Every row gives one point. To make a cloud, some directions were put in groups of two or more. Within a group, all points are equally far from the middle, so they leave a hole (a ring in 2 directions, a hollow ball in 3). The other directions are filled evenly. Then the cloud was stretched, turned, moved and blurred a little. How many holes are there, and how many directions does each take, smallest first?

Cloud (14 x 2)
11 -46

14 -45

33 -31

40 2

-15 -44

36 16

40 -11

-29 21

30 27

-32 -25

-35 -13

-17 32

6 -47

21 -41
Holes: 1 (2)

Cloud (20 x 3)
36 -26 5

10 -46 -48

26 -5 19

-3 32 -3

-35 32 -31

-15 29 -60

-9 15 15

13 -17 -1

3 26 -52

5 -37 -43

-46 -2 -83

23 -8 24

10 9 -63

39 -20 9

-6 11 -67

22 -20 -7

-13 28 -12

-1 11 -7

24 37 -49

16 -18 -46
Holes: 0

Cloud (22 x 3)
34 -6 47

-39 20 24

51 -10 -30

-25 28 -55

8 8 -27

11 21 41

1 12 -46

30 6 29

-37 46 22

21 18 -34

21 46 -37

43 -24 16

35 -7 13

41 31 18

-35 42 -21

34 -2 49

48 33 -16

31 38 3

-8 51 21

17 4 27

57 8 -22

5 5 21
Holes: 0

Cloud (29 x 4)
-62 24 29 27

30 -12 -17 -2

-36 10 27 54

20 29 26 7

-30 -7 -16 51

-74 12 -5 -13

35 -14 -10 -2

-57 11 52 2

6 17 58 -11

15 -26 12 -44

30 13 -4 23

-70 29 14 15

-16 -3 53 -44

-42 -28 -13 19

-38 38 -4 -11

-72 -7 4 -15

29 -34 24 -3

-39 -26 -15 25

-41 -27 -15 20

35 12 10 20

-52 0 52 -16

5 3 61 24

40 -19 24 11

-21 6 -25 52

-49 27 10 48

37 -28 21 0

14 -16 -21 -26

36 -1 37 18

-24 -9 -42 -7
Holes: 2 (2, 2)

Cloud (53 x 6)
0 -31 -7 2 -63 60

-18 -45 39 -13 35 8

35 -53 -33 10 23 14

-35 20 22 23 -18 31

-19 -3 -7 -12 64 -55

-1 -6 11 -54 12 7

-28 34 25 2 20 -43

13 28 13 15 -23 -45

15 0 3 -34 -17 7

34 -2 34 32 5 -31

-23 17 38 54 -15 -15

-30 16 28 39 -15 34

39 48 -25 11 36 9

30 10 -24 3 29 -17

2 -48 40 -33 50 -2

27 -41 -47 16 -1 26

45 -12 10 55 -17 47

-10 -54 32 -1 -20 29

5 -30 -31 17 40 -30

-34 5 -43 8 5 27

19 7 36 67 -40 -14

-18 -11 1 -14 -27 66

36 -17 54 5 7 -4

39 -14 9 35 -23 43

37 -28 29 25 -7 6

-41 3 26 -1 -31 27

36 8 13 43 15 -7

-37 -36 -1 -35 25 3

-21 -18 21 -19 -17 33

10 -20 78 23 -43 15

26 -37 -31 28 51 -6

22 -2 -5 -29 4 -41

12 7 68 -7 -33 -15

32 -35 -1 29 50 -29

-23 13 21 -50 -21 4

-14 4 22 8 24 56

-9 34 6 37 -34 -31

30 -17 -24 56 -6 37

24 -16 -22 -21 -3 -1

37 23 -20 -16 -6 32

-27 -15 -43 -13 46 40

-55 41 -34 -6 -46 10

42 -51 44 -1 45 -28

-16 -52 -22 -24 14 64

-28 35 -26 8 -37 -37

-46 -1 -38 13 -30 63

-11 69 -29 20 -55 -3

8 26 -56 -6 -25 -2

-32 -10 -4 -33 -29 38

29 11 44 39 -12 -36

-13 13 17 -29 -48 32

-37 -37 -10 11 28 -20

-30 30 44 -17 33 -36
Holes: 1 (2)
